Each row is a point. The ring and each string are closed loops that go straight from each point to the next, and from the last back to the first. Before rounding, they use only three directions, however many columns there are. How many times does the string pass through the ring? Passing back the other way cancels.

Ring, 10 rows:
0.43,0.25,-0.08,0.25
0.22,0.39,-0.14,0.25
-0.06,0.41,-0.17,0.24
-0.32,0.33,-0.12,0.21
-0.47,0.12,0.00,0.16
-0.43,-0.08,0.06,0.14
-0.21,-0.30,0.04,0.16
0.05,-0.36,-0.03,0.19
0.32,-0.28,-0.07,0.23
0.50,-0.05,-0.06,0.24
String, 8 rows:
-0.56,0.47,-0.05,0.17
-0.77,0.24,-0.13,0.17
-0.65,0.12,0.39,0.04
-0.31,0.06,0.28,0.10
-0.10,0.04,-0.03,0.19
-0.22,0.04,-0.27,0.25
-0.12,0.19,0.10,0.16
-0.24,0.42,0.24,0.12
Times through: 0
String, 21 rows:
0.01,0.60,-0.12,0.24
0.11,0.63,-0.32,0.30
0.12,0.34,-0.47,0.33
0.20,0.38,-0.44,0.33
0.32,0.52,-0.25,0.29
0.31,0.52,0.06,0.21
0.24,0.44,0.15,0.18
0.11,0.24,0.03,0.20
0.05,0.18,-0.29,0.28
0.02,0.37,-0.38,0.30
-0.10,0.48,-0.52,0.33
-0.13,0.22,-0.48,0.31
-0.07,0.16,-0.12,0.22
-0.13,0.30,0.06,0.17
-0.32,0.47,0.04,0.17
-0.42,0.50,-0.08,0.19
-0.39,0.37,-0.36,0.27
-0.30,0.25,-0.51,0.31
-0.10,0.14,-0.26,0.26
-0.04,0.25,0.11,0.16
-0.05,0.54,0.18,0.15
Times through: 1

Ring:
0.26,-0.45,0.48,-0.05,-0.09,-0.27,-0.14,0.29
0.22,-0.03,-0.08,0.09,-0.24,-0.33,-0.31,0.49
-0.12,0.34,-0.40,0.14,-0.18,-0.11,-0.47,0.29
-0.34,0.22,-0.04,0.05,0.05,0.13,-0.41,-0.05
-0.24,-0.28,0.45,-0.14,0.13,0.19,-0.24,-0.34
0.00,-0.56,0.64,-0.19,0.06,0.05,-0.15,-0.25
String:
-0.08,-0.25,0.47,-0.05,0.08,0.00,-0.21,0.01
0.04,-0.44,0.04,-0.23,-0.20,0.06,-0.31,-0.45
-0.03,-0.44,0.12,-0.24,-0.13,0.12,-0.30,-0.52
-0.32,-0.45,0.66,-0.24,0.22,0.33,-0.20,-0.64
-0.38,-0.19,0.66,-0.09,0.30,0.26,-0.21,-0.28
-0.29,-0.05,0.57,0.02,0.25,0.10,-0.22,0.04
-0.09,-0.09,0.07,-0.04,-0.06,0.01,-0.33,-0.06
-0.20,0.01,-0.17,-0.07,-0.10,0.12,-0.42,-0.27
-0.45,0.23,-0.21,-0.03,0.02,0.27,-0.48,-0.37
-0.57,0.28,0.30,0.08,0.31,0.27,-0.35,-0.08
-0.45,0.14,0.54,0.09,0.34,0.17,-0.25,0.09
-0.10,-0.09,0.21,-0.01,0.01,-0.02,-0.29,0.05
-0.05,-0.15,-0.10,-0.10,-0.16,0.03,-0.37,-0.23
-0.08,-0.16,0.17,-0.06,-0.04,0.01,-0.30,-0.07
-0.08,-0.30,0.13,-0.16,-0.08,0.10,-0.31,-0.36
-0.14,-0.57,0.49,-0.29,0.05,0.23,-0.22,-0.64
-0.17,-0.56,0.93,-0.19,0.26,0.18,-0.09,-0.34
-0.18,-0.37,0.97,-0.06,0.32,0.07,-0.08,0.01
Times through: 3

Ring (7 x 12):
0.29,0.30,-0.05,-0.30,-0.53,-0.07,-0.19,-0.06,-0.15,0.21,0.16,0.29
-0.19,0.53,-0.20,-0.12,-0.51,0.00,-0.26,-0.15,-0.12,0.12,-0.07,-0.08
-0.48,0.45,-0.28,0.02,-0.34,0.06,-0.16,-0.33,-0.03,-0.05,-0.12,-0.35
-0.63,0.09,-0.24,0.15,-0.01,0.15,0.11,-0.59,0.10,-0.25,-0.01,-0.54
-0.31,-0.28,-0.01,0.08,0.20,0.18,0.29,-0.59,0.10,-0.17,0.29,-0.30
0.14,-0.29,0.10,-0.13,0.02,0.09,0.22,-0.39,0.01,0.00,0.42,0.09
0.34,-0.12,0.07,-0.25,-0.21,0.01,0.08,-0.24,-0.06,0.10,0.38,0.27
String:
-0.29,0.17,0.02,-0.01,-0.09,0.15,-0.03,-0.27,-0.08,0.14,0.15,-0.16
-0.53,0.36,-0.04,0.07,-0.13,0.18,-0.13,-0.25,-0.10,0.16,0.01,-0.32
-0.27,0.22,0.02,-0.03,-0.14,0.14,-0.07,-0.22,-0.10,0.18,0.14,-0.13
-0.26,0.33,-0.29,-0.06,-0.39,0.00,-0.10,-0.36,0.01,-0.11,-0.06,-0.22
-0.22,0.31,-0.10,-0.07,-0.29,0.07,-0.12,-0.23,-0.08,0.10,0.05,-0.12
-0.27,0.59,-0.02,-0.09,-0.41,0.08,-0.33,-0.01,-0.22,0.35,-0.01,-0.06
-0.20,0.85,-0.19,-0.17,-0.70,-0.02,-0.49,0.06,-0.24,0.33,-0.17,-0.01
-0.11,0.77,-0.39,-0.21,-0.81,-0.13,-0.41,-0.09,-0.12,0.06,-0.23,-0.03
-0.09,0.36,-0.35,-0.14,-0.53,-0.08,-0.13,-0.32,0.00,-0.13,-0.07,-0.11
-0.14,0.23,-0.09,-0.09,-0.28,0.05,-0.08,-0.25,-0.07,0.07,0.10,-0.07
-0.20,0.43,0.02,-0.09,-0.31,0.10,-0.23,-0.08,-0.18,0.30,0.07,-0.03
-0.33,0.67,-0.09,-0.08,-0.47,0.07,-0.37,-0.02,-0.21,0.32,-0.08,-0.11
-0.41,0.60,-0.12,-0.03,-0.39,0.09,-0.30,-0.11,-0.16,0.23,-0.09,-0.20
-0.34,0.33,0.01,-0.01,-0.18,0.14,-0.14,-0.18,-0.13,0.22,0.08,-0.16
-0.36,0.28,-0.05,0.00,-0.17,0.13,-0.09,-0.26,-0.08,0.12,0.07,-0.21
-0.55,0.33,-0.09,0.08,-0.12,0.17,-0.10,-0.31,-0.06,0.08,0.00,-0.37
-0.23,0.14,-0.10,-0.03,-0.17,0.09,0.00,-0.35,-0.02,-0.01,0.11,-0.17
-0.40,0.16,-0.35,0.03,-0.23,0.04,0.05,-0.54,0.10,-0.29,-0.05,-0.39
-0.63,0.15,-0.49,0.13,-0.18,0.05,0.11,-0.71,0.20,-0.49,-0.15,-0.62
-0.91,0.11,-0.38,0.27,0.05,0.18,0.15,-0.74,0.18,-0.42,-0.13,-0.80
-0.79,0.09,-0.07,0.23,0.17,0.27,0.09,-0.52,0.03,-0.06,0.05,-0.59
-0.80,0.10,-0.15,0.23,0.13,0.24,0.11,-0.57,0.07,-0.15,0.01,-0.63
-0.97,0.14,-0.42,0.29,0.04,0.18,0.14,-0.77,0.20,-0.45,-0.17,-0.85
-0.71,0.19,-0.46,0.16,-0.15,0.08,0.09,-0.69,0.17,-0.44,-0.16,-0.66
-0.39,0.17,-0.28,0.02,-0.21,0.06,0.03,-0.49,0.07,-0.21,-0.02,-0.35
Times through: 1

Ring:
0.07,-0.02,-0.01,-0.18,0.11,-0.44,0.17,-0.01,0.28,0.11,-0.38,-0.19,0.10,-0.09
-0.01,0.12,-0.57,0.30,-0.05,-0.43,-0.04,-0.01,0.01,-0.27,0.02,0.09,0.05,0.28
0.01,0.25,-0.57,0.40,-0.13,-0.24,-0.07,0.07,-0.20,-0.29,0.46,0.21,-0.04,0.45
0.13,0.23,-0.07,0.16,-0.06,-0.16,0.10,0.11,-0.06,0.08,0.57,0.12,-0.01,0.32
0.23,0.12,0.60,-0.42,0.09,-0.06,0.35,0.17,0.15,0.49,0.21,-0.20,-0.01,-0.09
0.22,0.05,0.75,-0.67,0.17,-0.06,0.42,0.17,0.23,0.56,-0.13,-0.38,-0.02,-0.30
String (31 x 14):
0.07,0.07,-0.09,-0.04,0.05,-0.36,0.12,0.03,0.15,0.05,-0.08,-0.08,0.06,0.06
0.07,0.17,0.02,-0.22,0.00,-0.06,0.16,0.16,-0.09,0.02,0.02,-0.15,-0.11,0.01
-0.02,0.10,-0.47,0.14,-0.02,-0.38,0.00,0.01,0.02,-0.24,-0.14,-0.01,0.02,0.16
-0.07,0.06,-0.91,0.55,-0.05,-0.68,-0.15,-0.13,0.11,-0.44,-0.14,0.18,0.16,0.37
-0.06,0.06,-0.97,0.69,-0.06,-0.74,-0.18,-0.16,0.14,-0.44,-0.01,0.27,0.20,0.46
0.05,0.12,-0.33,0.20,-0.02,-0.39,0.03,0.01,0.07,-0.09,0.11,0.06,0.07,0.24
0.07,0.18,-0.13,0.00,-0.03,-0.17,0.10,0.11,-0.06,-0.02,0.18,-0.02,-0.04,0.16
0.02,0.30,-0.36,0.13,-0.13,-0.01,0.01,0.18,-0.33,-0.24,0.41,0.07,-0.17,0.31
-0.04,0.37,-0.85,0.60,-0.24,-0.13,-0.18,0.12,-0.43,-0.52,0.70,0.33,-0.13,0.64
0.00,0.28,-0.82,0.70,-0.19,-0.34,-0.16,0.02,-0.22,-0.41,0.67,0.38,0.02,0.65
0.05,0.19,-0.55,0.53,-0.10,-0.43,-0.06,-0.02,0.00,-0.19,0.49,0.28,0.10,0.50
0.10,0.17,-0.05,0.01,-0.01,-0.19,0.12,0.10,-0.01,0.05,0.24,-0.01,-0.01,0.17
0.10,0.27,-0.01,-0.03,-0.08,0.03,0.12,0.20,-0.21,0.02,0.49,0.01,-0.13,0.23
0.13,0.30,0.00,0.05,-0.09,0.03,0.12,0.20,-0.22,0.05,0.65,0.07,-0.11,0.30
0.16,0.24,-0.02,0.22,-0.06,-0.18,0.11,0.10,-0.03,0.14,0.71,0.17,0.03,0.38
0.19,0.22,0.20,0.02,-0.03,-0.10,0.19,0.14,0.00,0.27,0.64,0.07,0.00,0.25
0.19,0.24,0.39,-0.28,0.00,0.09,0.27,0.23,-0.10,0.31,0.46,-0.11,-0.12,0.07
0.13,0.17,0.20,-0.24,0.02,-0.05,0.21,0.17,-0.03,0.18,0.19,-0.13,-0.08,0.03
0.16,0.08,0.17,-0.09,0.07,-0.31,0.21,0.05,0.20,0.26,0.14,-0.06,0.09,0.07
0.20,0.06,0.39,-0.23,0.11,-0.28,0.28,0.07,0.27,0.41,0.11,-0.13,0.09,-0.02
0.16,0.12,0.32,-0.30,0.06,-0.12,0.26,0.14,0.09,0.29,0.10,-0.17,-0.02,-0.04
0.18,0.17,0.56,-0.57,0.07,0.12,0.34,0.25,-0.03,0.37,0.10,-0.30,-0.14,-0.16
0.27,0.08,1.12,-1.01,0.19,0.18,0.55,0.29,0.16,0.74,-0.14,-0.53,-0.13,-0.48
0.25,-0.03,0.97,-0.86,0.24,-0.10,0.51,0.16,0.37,0.72,-0.33,-0.49,0.02,-0.46
0.20,-0.05,0.62,-0.56,0.21,-0.30,0.38,0.06,0.41,0.54,-0.34,-0.35,0.10,-0.31
0.14,0.03,0.28,-0.29,0.12,-0.29,0.26,0.06,0.25,0.30,-0.15,-0.20,0.07,-0.11
0.13,0.14,0.34,-0.45,0.05,0.01,0.27,0.20,-0.02,0.23,-0.01,-0.26,-0.12,-0.12
0.13,0.03,0.47,-0.62,0.15,-0.12,0.34,0.15,0.18,0.34,-0.38,-0.39,-0.05,-0.32
0.10,-0.09,0.25,-0.43,0.20,-0.45,0.27,0.00,0.41,0.28,-0.63,-0.34,0.12,-0.29
0.06,-0.16,-0.11,-0.06,0.19,-0.78,0.15,-0.16,0.58,0.14,-0.67,-0.17,0.29,-0.13
0.05,-0.06,-0.21,0.06,0.11,-0.65,0.10,-0.11,0.40,0.05,-0.38,-0.07,0.22,0.02
Times through: 4

Ring, 6 rows:
-0.28,-0.01,-0.42,0.58,-0.57,-0.39,-0.22,-0.37,-0.13,-0.03,0.52,0.11,0.08,-0.28
-0.12,0.06,0.09,0.40,-0.61,-0.32,0.06,-0.11,-0.16,0.42,0.30,0.03,0.28,-0.03
-0.14,0.09,0.36,0.06,-0.30,-0.22,0.09,0.02,-0.20,0.70,0.07,-0.03,0.31,0.01
-0.25,0.08,0.16,-0.07,0.04,-0.14,-0.15,0.06,-0.11,0.52,-0.04,0.00,0.23,-0.18
-0.30,0.07,-0.25,0.08,0.14,-0.11,-0.40,0.07,0.06,0.09,0.00,0.08,0.17,-0.37
-0.35,0.01,-0.60,0.43,-0.19,-0.27,-0.46,-0.23,0.02,-0.22,0.33,0.15,0.05,-0.45
String, 31 rows:
-0.07,0.11,0.30,0.15,-0.34,-0.18,0.07,0.17,-0.08,0.59,0.02,0.00,0.40,0.02
-0.08,0.11,0.54,0.01,-0.34,-0.20,0.19,0.12,-0.21,0.85,0.00,-0.06,0.39,0.10
-0.16,0.09,0.55,-0.07,-0.26,-0.23,0.17,-0.01,-0.30,0.91,0.03,-0.08,0.30,0.06
-0.27,0.05,0.29,-0.01,-0.21,-0.28,0.01,-0.19,-0.32,0.70,0.16,-0.04,0.16,-0.09
-0.24,0.06,0.12,0.08,-0.17,-0.23,-0.09,-0.07,-0.17,0.49,0.11,0.00,0.20,-0.15
-0.26,0.05,0.04,0.10,-0.16,-0.23,-0.14,-0.10,-0.16,0.42,0.14,0.02,0.17,-0.19
-0.30,0.06,0.11,-0.03,-0.02,-0.21,-0.15,-0.10,-0.20,0.51,0.07,-0.01,0.15,-0.20
-0.35,0.07,0.20,-0.27,0.27,-0.13,-0.21,-0.01,-0.19,0.61,-0.10,-0.03,0.14,-0.24
-0.27,0.10,0.09,-0.21,0.32,-0.04,-0.29,0.22,0.00,0.43,-0.21,0.01,0.24,-0.27
-0.19,0.10,-0.04,0.04,0.07,-0.07,-0.27,0.24,0.09,0.26,-0.10,0.06,0.31,-0.24
-0.24,0.07,-0.13,0.13,-0.03,-0.15,-0.27,0.06,0.01,0.21,0.04,0.07,0.22,-0.27
-0.32,0.04,-0.22,0.16,-0.05,-0.21,-0.32,-0.11,-0.06,0.16,0.15,0.07,0.12,-0.33
-0.37,0.03,-0.37,0.15,0.07,-0.19,-0.44,-0.13,-0.02,0.02,0.14,0.09,0.07,-0.42
-0.29,0.04,-0.24,0.24,-0.14,-0.23,-0.29,-0.11,-0.05,0.13,0.19,0.08,0.14,-0.31
-0.24,0.06,-0.31,0.26,-0.09,-0.17,-0.35,0.03,0.07,0.02,0.11,0.10,0.20,-0.33
-0.28,0.05,-0.53,0.33,-0.04,-0.16,-0.48,0.02,0.15,-0.20,0.14,0.15,0.16,-0.43
-0.40,-0.01,-0.87,0.49,-0.07,-0.24,-0.65,-0.23,0.13,-0.49,0.34,0.20,0.00,-0.59
-0.49,-0.06,-0.96,0.60,-0.24,-0.38,-0.64,-0.55,-0.03,-0.51,0.58,0.19,-0.15,-0.63
-0.50,-0.08,-0.97,0.68,-0.39,-0.45,-0.59,-0.68,-0.11,-0.50,0.70,0.19,-0.19,-0.61
-0.40,-0.05,-0.80,0.68,-0.46,-0.41,-0.47,-0.52,-0.07,-0.38,0.62,0.17,-0.07,-0.49
-0.25,0.01,-0.49,0.56,-0.44,-0.31,-0.31,-0.22,0.00,-0.14,0.40,0.14,0.13,-0.33
-0.20,0.05,-0.21,0.36,-0.33,-0.24,-0.21,-0.06,-0.02,0.12,0.23,0.09,0.22,-0.23
-0.30,0.00,-0.29,0.43,-0.45,-0.36,-0.20,-0.35,-0.17,0.11,0.43,0.08,0.07,-0.27
-0.31,-0.01,-0.26,0.43,-0.48,-0.39,-0.17,-0.41,-0.22,0.16,0.47,0.07,0.05,-0.25
-0.22,0.04,-0.14,0.34,-0.37,-0.27,-0.15,-0.12,-0.09,0.21,0.26,0.07,0.20,-0.20
-0.13,0.07,-0.07,0.38,-0.44,-0.24,-0.08,0.01,-0.02,0.24,0.21,0.07,0.30,-0.12
-0.06,0.07,0.06,0.48,-0.68,-0.30,0.07,-0.03,-0.09,0.35,0.29,0.05,0.35,-0.01
-0.04,0.07,0.24,0.48,-0.82,-0.35,0.22,-0.10,-0.20,0.55,0.35,0.01,0.36,0.10
-0.18,0.04,0.17,0.35,-0.64,-0.38,0.12,-0.28,-0.31,0.55,0.38,0.00,0.20,-0.01
-0.25,0.03,0.00,0.26,-0.39,-0.32,-0.07,-0.23,-0.22,0.39,0.30,0.03,0.15,-0.15
-0.20,0.06,0.00,0.24,-0.30,-0.24,-0.10,-0.06,-0.10,0.34,0.18,0.04,0.23,-0.15
Times through: 1
